Each row is a point. Two turns around zero, p and q, are shown by what they do to some points. Where does a point land after both, in the order given? Backwards means that the second turn is done in reverse. Each puzzle has new turns, and all numbers are rounded.

Turn p:
[-42  21  54] -> [-50  47  19]
[-9 26 50] -> [-17  49  23]
[ 11  -1 -46] -> [ 22 -26 -33]
[  7 -33  26] -> [ -6 -13  40]
[  9 -21 -51] -> [ 18 -46 -27]
[ 25   9 -34] -> [ 34 -11 -24]
Turn q:
[ 0  3 36] -> [12  6 34]
[ 13 -28   4] -> [ 15 -27   2]
[-18  19 -43] -> [-32  15 -36]
[-40 -58  13] -> [-30 -58  30]
[ 10  27 -48] -> [ -8  23 -50]
[36 37 38] -> [44 41 21]
Where do these land?
p, then q: [-20  22  24] -> [-22  31   6]
q, then p: [ -7  -7 -25] -> [-10 -19 -16]
q, then p backwards: [ 70  24 -15] -> [ 45  51 -33]
p, then q: [-42 -39  16] -> [-40 -23  38]

Turn p:
[-27  36 -19 -20 -55  -8] -> [-23  36 -34 -32 -43   9]
[-37 -29  36  17 -52 -28] -> [-52  -5  -2  26 -49 -37]
[ 33 -29  16  23 -19  -4] -> [ 16 -15  21  38 -28  -3]
[-44  16 -41  18  -6  19] -> [-31  19 -45   4  17  30]
[ 36 -24 -29   2  26   9] -> [ 42 -29  -5  13  17  19]
[-26  -4  43 -53  43  -3] -> [-22 -26  31 -53  32 -36]
[ 54  53 -25   3  20  47] -> [ 52  38  22 -13  24  61]
[ 11 -19  18   9  44 -33] -> [ 20 -17  11  16  30 -44]
Turn q:
[-30 -54  -9  44  11 -39] -> [  8 -64 -11  48  17 -24]
[ 53  33  31  35 -12 -31] -> [ 42  54  26  38  11 -17]
[-44 -21   2 -53 -34 -13] -> [-41 -37  32 -28 -36 -20]
[-18  50 -56 -19  16 -39] -> [-56  33 -38   1   7 -49]
[-10 -35  17  26  -4  23] -> [ 21 -35   4  14  -4  31]
[ 20  16  -4 -14 -23  42] -> [ 11  26  -5 -26 -31  26]
[ 52  20 -12  26   7  35] -> [ 43  42 -32  -2   2  24]
[ 22 -22   5 -29  46  46] -> [ 19  -9 -13 -57  33  34]
[-45  12  26 -16  -5 -23] -> [-45 -10  37  11   2  -5]
Where do these land?
q, then p: [ 31 -22  43 -46  22 -24] -> [ 20 -21  47 -35  13 -46]
q, then p: [ 10  -1 -20 -25 -31 -29] -> [  3  11 -15  -9 -35 -36]
p, then q backwards: [-76 -18 -15  12   8  48] -> [-73  22 -11  -2  51  19]
p, then q backwards: [  3 -70  -8 -19 -11 -18] -> [-30 -60 -26   9 -20  -9]
q, then p: [ -7  44  -2  25  33 -17] -> [ -7  34 -15  11  49  -1]
p, then q: [  5  16 -74  32 -17   6] -> [ 11  31 -72  -2 -23  19]
p, then q: [ 15   8  74  24 -12   9] -> [-6 10 64 43  8 19]
p, then q: [18 44  2 -3  9 25] -> [ -5  38  12 -23  12  27]

Turn p:
[ -9  51 -31   2  18  10  -1 -26 -15] -> [ 10  63  -2   0  -1   5 -29  -7   0]
[  8  69 -14  10  -1   3  41  30 -49] -> [ 51  67  -1  14 -13 -11  23  33 -31]
[-23 -10  42  10   8   5 -18  16 -69] -> [-22   0  23   8  37  -4   7  31 -67]
[ 25  -2 -23   2 -39   4  -9  31  32] -> [ 36 -32 -17  -7 -26  25  -1  16  23]
[ -8  -3  22 -27  -9  11 -14 -20 -11] -> [-17   1  15 -28  12  16   5 -14 -16]
[ -9   6  31   2   2   6 -17  35   7] -> [ -5 -14  29  -5   5   2   8  38   3]
[-21 -24  19   6  -4 -13   6 -36  14] -> [-43 -12   4   5 -14  -4   3 -29  -2]
[ -8 -20 -26  12 -16  -6 -14 -57  35] -> [-27 -12 -19   5 -25  20 -35 -48  19]
[ 10 -23 -31  -2  17  12  43  30  21] -> [ 15  -4 -42  17  11 -15  30   9  40]
[  7 -19 -11 -23  14 -34 -12   1  26] -> [ -1 -26  -8 -24  -2 -32 -16 -12  23]
[ 27 -24  21   8   8   3  -5  -3   9] -> [  4 -30  17  14  15  -1   7 -16   7]
Turn q:
[ 20   5 -42  21  21 -24 -10  25 -18] -> [ 12  -5 -21  27  41 -28 -18  22   3]
[ -7  36  -9  19  10  30  27 -43  39] -> [-25  13 -19   6  -6   9  11 -61  41]
[-28  -5   3  25 -34   4  14  37 -16] -> [-15  15 -11  23 -23   2  27  45  -6]
[-29 -10  15  20 -13   0   1  32  13] -> [-21  -1  16  18 -19   5  17  33  12]
[ 11 -29  -9 -17 -13 -23  38  -3 -25] -> [ 15 -29 -28 -19  -3 -15  26   9 -30]
[ 34 -27   0  17  -9 -19  -1  26  41] -> [ 33 -32  15  15 -16 -24   3  17  36]
[ 24 -36 -10 -35  22  39 -18 -31 -20] -> [ 38 -20  -8 -19  17  52 -24 -24 -24]
[  2   8  18   8   7   5 -29 -23 -18] -> [  2  17  20  12   3   7 -17 -21 -24]
[-20  32  21   7  23 -23  -7  33 -12] -> [-27  26  30   3  30 -21   9  24  -1]
[ 15   4  -2 -45 -26  29  23 -26 -22] -> [ 22  16 -33 -45 -16  21   9 -19 -21]
[-21  21  13 -22  10 -18 -38 -27  37] -> [-32   0  36 -23  -9  -9 -42 -24  13]
Where do these land?
p, then q: [  6  76  35 -17 -27 -44  -7   4  13] -> [ 30  43  29 -49 -50 -28  16  13 -23]
p, then q: [  8 -19   1 -25   3  10 -11  21 -23] -> [ 12 -17  -2 -14  37  10   5   8  -5]
q, then p: [ 20 -37   5  41  26 -11  -4 -16  10] -> [-14 -32   6  50   9  -5   0 -26  -8]
p, then q backwards: [-20 -23 -55 -22 -25  -8 -17  -2 -18] -> [ -7  -3 -55 -37 -17   6   7 -20 -21]
q, then p: [-37 -14   4  19  -9  27 -16 -45  -7] -> [-29  16  -8  17   2  52 -11  -2 -29]
p, then q: [ -2  11   6  14  33 -22  11  39  17] -> [  0 -13  24   8  -4 -43  12  26  21]
p, then q: [ 24  29  -2 -11  30 -21  14 -19 -24] -> [  6  18  13  -9  15 -44  -6 -32 -16]
p, then q: [ -9 -40 -17   0 -17  13  27  20 -18] -> [ -3 -22 -49  14  22   7  11  14   4]
p, then q backwards: [ 18  41   5  12 -24  23 -18  10  18] -> [ 11 -19  24  -8 -12  38 -28  19  13]
p, then q: [ -8 -23  19 -12  10  32  22 -12  32] -> [-33 -22  -3  -7  -7  19  25 -23  27]

Turn p:
[ -8  19  16  -7  -8  12 -22  23 -18 -21  -4   5   9 -27] -> [ -5   8   5  -6 -19  27  -3  24  -9 -26  -4  24   8 -18]
[-10 -16 -11   7 -21  22 -20 -27  11  24  -7  -2  -6 -14] -> [ -3   6  -9   7 -13  16  -2 -28  28  31   0   5   5 -19]
[-17 -19 -10   2  16  20  22 -16   4  10 -25 -11 -12  13] -> [-15 -20 -14   7  24  13  11 -22   6  23 -12   0  -4  20]
[-15 -17  -3 -30   4  16  19 -29 -33  14  10 -25  32  18] -> [  8 -19 -31 -14 -13  13   0 -13 -28  32  17   1  28  35]
[ -7  -7  22 -26  16 -30  10  -8  -3  -2  20  30  -7   4] -> [ -4 -18  22 -40   0 -31   0  -6  -6 -10  14   8   2   8]
[  2  18 -18  20 -23  -7  24   4   9 -12   2  -2 -20 -21] -> [  5  22   4  15  13  -1  33  -3  -9  -4   5  -2 -22 -25]
[-15 -13  19 -14 -25  22  18  25   1  -1  22   5  -2  -2] -> [  7 -13   5 -21   1  21  17  30   9  13  29   7  -9  -5]
[ 22  -8  19  13  -2  -2   3   9  -4   5 -24  27 -15  15] -> [ 14 -20  31   8  -1  -5  -1   4  14  -2 -25   5 -19   8]
[ 18   8  13 -25  20 -12 -16 -27  21  15   9  24 -26   6] -> [  9   2  17 -40   5 -19 -19 -33  22 -13 -10 -12   0   1]
[ 17  -2  -3   5  -1 -27   1  -3  18 -34 -11 -20  26  14] -> [-11  -6 -13  21 -17 -22  12  12  -9 -23  -7 -37   7   7]
[-13  -1 -27 -16  16 -25  -8  19   4  14 -12   3 -20  18] -> [-16  -3 -15 -14  23 -26 -23   5  -7  10 -22   2 -20  -7]
[ 20 -11 -16   6   7   3  -1 -17   4 -10   4   5 -14  23] -> [ 11  -3 -12   8  -1 -14  -3 -19  14  -7  -1  -8 -21  19]
[-15  32  15  -6 -21  18 -10 -13   4   6 -14 -17  33 -12] -> [ -8  25  -1  -6 -25  32  13   8  -6  11 -14 -10  34  -5]
[ -8  13  10  27  13  -6   2  19 -25  15  17  20  13   4] -> [  4  16  29  10   7 -10 -13  20 -12   6   9  28   7  17]
[ 12  -9 -19   7   4   8 -17  23  18 -21  19   4   4 -20] -> [  4   7 -19  14   6  -6  -5  17  23 -28  18   7   0 -20]
[ -7  -8  13  18  -7 -19   9  11   1 -22  16 -22  -4  18] -> [-18  -5   9  14  -4  -5   3  15 -14  -5  26 -22 -20  10]
[ 25  23 -21  21  12   6 -13   7 -13  20 -24 -24   8 -40] -> [ 17  21  -5  39  17  19 -17 -10 -17  -8 -25   6  25 -29]
Turn q:
[-24  14   4   7  -2   9 -12  -9 -19  17  22   0  -8  -9] -> [ -5  12   1   1   4   8  -6 -15 -19  19  23  -1  -7 -25]
[ -1  -3  18  -3  26  16 -15 -14  -3  23  16  23  10   5] -> [ 18  -1  12   7  24  31 -13  -3 -12  24   6  13  -1   3]
[  7  -1 -24  -4  -8 -14  -1  29   3 -12 -21  10  -7  30] -> [ -9   5 -20 -11 -17 -18   8  18   5 -12  -2  24  -3  32]
[ 32  14 -27 -22 -13 -13   2  16  12 -26   3  -4 -15  10] -> [ 13   3 -18 -27 -24  -9  14   3  24 -26  13  -5   5  24]
[ 16  15  26  25  31  20  19  -8 -19   8  22  18   7   3] -> [ 42  12  18  22   1  27   0 -10 -31  -2 -10   9  -6 -11]
[ -7  -9  -6 -12 -20 -28  15   9  12 -28  10  -3  12  10] -> [ -1 -19  10 -14  -5 -40  18  -5   5 -10   5   1  10  14]
[-29 -17  15  23 -10  27 -20   1  22   6   8 -30   6 -16] -> [-35 -12  24  38   6   6 -10   4   9   5  23 -16  -4 -19]
[ -8  11   3 -14  -4   2  18  11  14  17 -27  27 -33 -12] -> [-13   8  -7 -28  10  11  -7   2  16 -20 -16  33 -17 -20]
[ -3   8  -5  -9 -23  -3 -16  -2  12 -25 -13 -16  32  -8] -> [-22  -5   9   1 -17 -12   6  -3  19   6   0 -13  39   8]
[  6  -3  21  30  22  -8 -19 -24 -15  -9  12   8   1  -9] -> [ 29  17  11  24   8  -7 -32  -7 -12  14  -2 -11   4  -4]
[ 17  15  -3 -18 -14 -34   8  14   3  -8 -17 -25   2  25] -> [ -5  17   2 -26 -15 -23  31  17  12  -4 -12 -14   0  25]
[  2   3 -11  -9   2  20  25  -4 -25   7 -24  25 -24  10] -> [ -3  -1 -24 -20 -11  21 -10  -9 -21 -12 -26  21 -19  -1]
[-17 -28  19  -1   4  14 -19 -23   7  -3  13 -31   6 -11] -> [-17 -20  22  17  18   4 -18  -3  -2  11  13 -38   0  -3]
[ -3 -10  -1  27   5  11   0 -33   7  30  13   2   8  -8] -> [  8  -8   0  32  14  13  -3 -21   6  27  -5  -4 -17 -15]
[ 38  -8 -11 -18 -26 -32   5  33 -14 -14  -6  -3  11   2] -> [ 19 -11 -15 -26 -31 -28  20  36   9  -3  -6  -4  15   9]
[-27  -1 -18  -2  30  13  10   4   2  19 -12   0  -9 -23] -> [-20   3 -25   9  35  17   0  -4  -8 -14  -3   8   0 -19]
Where do these land?
p, then q backwards: [ 14  27 -15  10  -4 -54   2 -20 -18  -2 -72  18 -12  -5] -> [-19  -1  23  39  -9 -14  69 -27 -26 -10 -34   1  20   9]
q, then p: [  3 -13   6   7  -1  -6 -11  11 -11 -25   6 -10  -9  -7] -> [ -4   2  -2   9 -16  -6 -16  15 -14 -10  13  -8  -6 -11]
q, then p: [  9  -3  19   1 -10  -9  22   3   1  -9   6  -4  13   9] -> [  5 -25  19   2  -7   1  11   4 -11  -1  -4 -13  -3  -1]
q, then p: [ 10 -17  14   9  -2 -53   4 -10  -1   6  -7  10  16 -22] -> [  3 -16  15  11  17 -28 -16   2 -10  -7 -29 -19  24 -26]
q, then p: [ 13 -17  17  -8  11   9  13   7  23  13  -5   1  -6 -20] -> [ -8 -21  -1   8  18  15   1   7  23 -26  -2   0   3  -6]
q, then p: [-12  14  25   0  -5   3 -21  13  22  -4  -4   0   7  21] -> [-11  10  31 -23  -4   5   0  21   9   4   6  -3   3  17]
p, then q: [  9  -7  -9 -76  39  14  14  -9  21   6  13  21 -18   9] -> [  8 -31 -25 -40  40  13   5  -2  14 -10  -3 -22  23  56]
p, then q: [ -5  13  -6 -32 -13   7  -6   2 -10   8  -3  -7 -11 -26] -> [  0 -13 -21 -18  -3  26  -9  -5   0  -2  -3  -5  22 -18]
p, then q backwards: [  8  -1 -11   4  -3  18 -11   7 -15   8   1   6   1 -26] -> [  7  10  -1  14   8  10   0   7   2   9   4  28   1 -17]
q, then p: [  8   4   6  10  16  18  -2  -6 -21  14  15 -17  19  -9] -> [ 19   5   2  28   8  28  -4  -2 -11   8   8   5  10   4]
p, then q: [ 11 -17 -26 -25  -6  16 -16  11  -5   5  11  -8  -7  39] -> [ -5   0 -39  -9  -5   7   1  14  25   4  27  -3 -19  24]
q, then p: [-16   0  -4  18 -10  19   1 -37  14 -14   2  -4  -2  -3] -> [-23   8   7  12 -20   6   0 -35  12   9   8  -9   4   3]
p, then q: [ -1 -14 -22  26   9  -7  12  15  13 -18  15 -11  34  10] -> [  9  12  -9  31   0 -34  30   3 -11  -7  17  12  -5   6]
p, then q: [ 14  15   3  24  -9   0 -11   9   8   3  25 -11  -6 -10] -> [ 14  24  16  10 -11   6   1  -2   7  -9  21 -11   7 -15]
p, then q: [-16  23  -4  11 -13  16  -4   0 -17  -2  -2  25   3  38] -> [-11  21   5 -25 -19   9   8   2   3   2  -3  35 -26  13]
p, then q: [-49  -7   7  21   1   9  15   3  -3  10  -2 -11 -21   3] -> [-12   3   8   5  30  20  -3 -13 -27   5  11  20 -26 -15]
